Each point is reached from the start by the listed moves, each made once or not at all, plus a little noise. Is the number of moves made odd or even? Then give how often each move was made.

Moves:
(1): [0.68 0.06]
(2): [-0.20  0.54]
Start: [0.17 0.20]
Points:
[-0.05  0.79] => odd (0, 1)
[0.13 0.26] => even (0, 0)

Moves:
(1): [ 0.59  0.01 -0.17 -0.08  0.25 -0.31]
(2): [ 0.00  0.49  0.24 -0.11  0.02 -0.04]
(3): [ 0.13 -0.37  0.57  0.15  0.00 -0.17]
(4): [-0.05  0.11 -0.14  0.57  0.26  0.06]
(5): [-0.24  0.03  0.04 -0.20  0.39  0.08]
(6): [ 0.23 -0.01  0.09  0.05  0.09  0.43]
Start: [-0.11 -0.21  0.11 -0.35  0.25  0.22]
Points:
[0.55 0.06 0.76 0.02 1.29 0.28] => even (1, 1, 1, 1, 1, 1)
[0.69 0.35 0.19 0.11 0.84 0.36] => even (1, 1, 0, 1, 0, 1)
[ 0.42  0.04  0.85 -0.51  0.95 -0.30] => even (1, 1, 1, 0, 1, 0)
[ 0.22 -0.01 -0.11 -0.10  1.20  0.08] => odd (1, 0, 0, 1, 1, 0)

Moves:
(1): [ 0.55 -0.06 -0.25 -0.03  0.07 -0.10 -0.09  0.01  0.04 -0.07  0.01  0.04
 -0.07 -0.11  0.09]
(2): [ 0.08  0.61 -0.02  0.22 -0.11  0.00 -0.01 -0.07  0.17  0.03 -0.07 -0.06
 -0.03 -0.33  0.05]
(3): [ 0.19 -0.08  0.58 -0.05  0.03 -0.07 -0.26 -0.01  0.02 -0.11  0.05 -0.18
 -0.10  0.05 -0.04]
(4): [ 0.20 -0.20  0.05  0.81 -0.15 -0.19  0.28  0.01  0.03  0.05  0.07 -0.07
 -0.34  0.13 -0.02]
(5): [-0.09 -0.20 -0.13  0.32  0.38  0.18 -0.08 -0.12  0.18 -0.22 -0.12  0.34
 -0.34 -0.09  0.17]
(6): [ 0.10 -0.06 -0.03 -0.11 -0.17  0.43  0.01 -0.19 -0.10  0.00  0.07 -0.11
 -0.10  0.02  0.04]
(7): [ 0.05  0.02 -0.07 -0.21  0.12  0.07  0.56 -0.06  0.08 -0.01 -0.03 -0.07
 -0.09 -0.32  0.15]
(8): [-0.05  0.22  0.17 -0.05  0.02  0.13 -0.07  0.76 -0.11  0.08  0.26 -0.13
 -0.43 -0.14  0.17]
(9): [ 0.07 -0.13 -0.11 -0.03 -0.10 -0.10 -0.08  0.10  0.39 -0.04 -0.14 -0.08
  0.03  0.01 -0.07]
(10): [-0.08  0.00 -0.02 -0.14  0.12 -0.02 -0.10 -0.06  0.21  0.67 -0.13  0.15
  0.07 -0.04 -0.07]
(11): [-0.32 -0.24  0.18  0.00 -0.09  0.03  0.09  0.02  0.31 -0.13  0.90  0.27
  0.08 -0.18  0.18]
(12): [ 0.19  0.05  0.13 -0.20 -0.21  0.15  0.01  0.17  0.03 -0.11 -0.13  0.83
 -0.33  0.05 -0.04]
Start: [-0.14 -0.02  0.65  0.52  0.02 -0.35  0.05  0.24 -0.21  0.36 -0.11 -0.13
  0.29 -0.08 -0.10]
Points:
[ 0.59 -0.11  1.12  0.39  0.40 -0.06 -0.55  0.99  0.17  0.61 -0.19  0.90
 -0.95 -0.40  0.19] => even (1, 0, 1, 0, 1, 0, 0, 1, 0, 1, 0, 1)
[ 0.45 -0.72  1.08  1.08 -0.11 -0.84 -0.09  0.31  0.77  0.73  0.66  0.05
 -0.02 -0.25  0.00] => even (1, 0, 1, 1, 0, 0, 0, 0, 1, 1, 1, 0)
[-0.15 -0.15  0.53  1.62  0.08 -0.38  0.82  0.10  0.97  0.05  0.49  0.20
 -0.39 -0.87  0.37] => even (0, 1, 0, 1, 1, 0, 1, 0, 1, 0, 1, 0)
[ 0.70  0.81  0.64  0.21 -0.11 -0.10  0.45  1.04  0.00  0.27 -0.05  0.48
 -0.66 -0.94  0.32] => odd (1, 1, 0, 0, 0, 0, 1, 1, 0, 0, 0, 1)
[ 0.17  0.27  1.66  1.02 -0.53  0.12  0.00  0.87  0.34  0.84  0.92  0.61
 -0.91 -0.50  0.19] => even (0, 1, 1, 1, 0, 1, 0, 1, 0, 1, 1, 1)
[ 0.75 -0.13  1.13  0.96  0.12 -0.52  0.46  0.95 -0.20  0.30  0.29 -0.53
 -0.74 -0.47  0.26] => odd (1, 0, 1, 1, 0, 0, 1, 1, 0, 0, 0, 0)
